Each row is a point. Two turns around zero, p and q, are shown by what they do to some points. Write where each new point lands after one turn and then the other. Backwards means that the second turn is done in reverse. Each puzzle has new turns, and all numbers are rounded.

Turn p:
[-11 -28] => [ 27 -14]
[37 29] => [-25  40]
[-13  40] => [-41  -9]
[-13 -40] => [ 38 -17]
Turn q:
[ 28 -16] => [-32   3]
[-20  33] => [ 32 -22]
[-32  44] => [ 47 -27]
[ 12 -13] => [-16   7]
[ 12 -48] => [-30  39]
Where do these land?
p, then q: [-28 -32] => [-39  17]
q, then p: [66 20] => [ 40 -56]
q, then p: [-10   5] => [ 2 11]
p, then q: [-31  20] => [ 9 36]
p, then q: [  4 -14] => [-12  -8]

Turn p:
[-10   3  51 -10] => [-47  16  16 -12]
[  5   1 -31 -23] => [ 31 -16   4 -18]
[ 18  37 -44  36] => [ 36 -30   5  52]
[ 22 -15  58   7] => [-62  -2 -17  -4]
[-35 -26 -35 -11] => [ 43  31  -8 -19]
Turn q:
[31 -9 -7  2] => [20 25  8  2]
[-61 -38 -42 -31] => [ 39 -76 -17 -15]
[ 7 49 11  8] => [-39  10  22  24]
[ -7  21  26 -20] => [-24  -2 -19  25]
[ 31 -22  12  42] => [  3  45   7 -36]
Where do these land?
q, then p: [  8   2  32 -44] => [ 36  -1 -11  40]
p, then q: [ 18  34 -10  42] => [ -7  19  12 -53]
p, then q backwards: [ -3  32 -31  27] => [ 17  12 -30 -37]
p, then q: [ 15 -10 -10 -54] => [ 33  -1 -37  29]
q, then p: [-60 -42  28  19] => [ 52   5  -5 -61]
q, then p: [ 21 -16 -10   9] => [-12 -25  12  -1]

Turn p:
[-18  55  25 -15 -33  24 -31 -15] => [-39  61  23 -13  22   6 -18 -15]
[ 57 -50   1 -12  -8 -41 -20  10] => [ -7 -51  28  53 -33  22   4  20]
[ -9   8 -65   0  34  35 -16  33] => [ 11 -19 -45  -2  45  29  31 -43]
[-40 -32  11 -35 -26 -28  -5  21] => [ 29   3  48 -23 -13  38  15  20]
[ 16  -2 -38  -7  37  15  -3 -29] => [-12 -33 -38  -7  -6   6 -14 -35]
[-39 -12  -1  23  10  15 -24   6] => [ 26   4  18 -12  18 -14  15 -35]
[-18   4  39  12 -10 -19 -18 -42] => [-10  10  44 -15 -12 -31 -33  -5]
[ 33  45 -10   9  19  15  49  61] => [ 11  19 -70  32  40   3  11  44]
[ 35  31  60   3  -5  27  32 -19] => [-16  55 -23  26 -28 -32 -35  21]
[ -5 -37  10  57 -27  -2  58 -18] => [ 12  -6  -4 -16 -40 -69  38  30]
[-11 -11 -31 -35   8 -40 -23  -9] => [ -5 -43  21 -22   5  41 -13  -3]
Turn q:
[  7  25   8  30 -19 -52 -20 -30] => [ 25  -6 -34  40  20 -18  21  38]
[  3 -43 -23  -6  38 -35 -32  27] => [-56 -43  -7  38 -11   9 -11 -11]
[ 41  37  25 -47 -23 -23 -39  40] => [  5 -56 -28 -40  19  24 -28  53]
[ 25  -5  39 -17 -23  15   5 -25] => [ 49  -8  -8 -20 -28   9  -1   3]
[-12 -12 -57   2 -12  31 -39  12] => [-55  -4  32 -17 -14 -11  37  18]
[ 26 -10 -40  17 -28  12  -3  31] => [-27 -24   0 -30  15 -10  43 -12]
[-23 -12 -26 -25  -8  26  60 -14] => [-10  51  -6 -34 -21 -22  -9 -39]
[-10  11  38  24  68   8  33 -36] => [ 34  48  11  50   5  43 -22 -30]
[-56   9  36  21   6  18  34  -5] => [ 33  39  39  13  15 -25 -31 -20]
Where do these land?
q, then p: [-33   2 -44 -25 -30   0   9  12] => [ 10  -5  27 -38  25  31 -18  24]
p, then q: [ 59  40  10 -36  19  14 -32  -1] => [-16  22  64  30   8  -7  37  29]
q, then p: [ 20  15 -15  35 -48  -5 -44 -12] => [ 43 -14 -29  11 -11   4  20  54]
q, then p backwards: [ 28 -30 -41 -13  45 -33  25  -2] => [ 47  13 -35 -22   7  51 -13 -19]
p, then q: [-30 -21  30 -44 -46 -25  28  18] => [ 29 -24  15 -70  26  12 -25   2]
p, then q: [-22  12  18  42   4  36  32  15] => [-15  12 -58   4  35  14   1   9]
p, then q backwards: [  4 -29   4 -11  49  31  31 -21] => [ 22 -32  28 -32 -13 -21  32 -29]
p, then q: [-25  33  20  11 -33 -54 -26 -31] => [ 15 -28  21  23  -2   5 -73  23]
q, then p: [  0 -22  18  42  41  35 -22  22] => [ 22  35   5  15 -38 -50 -15 -18]
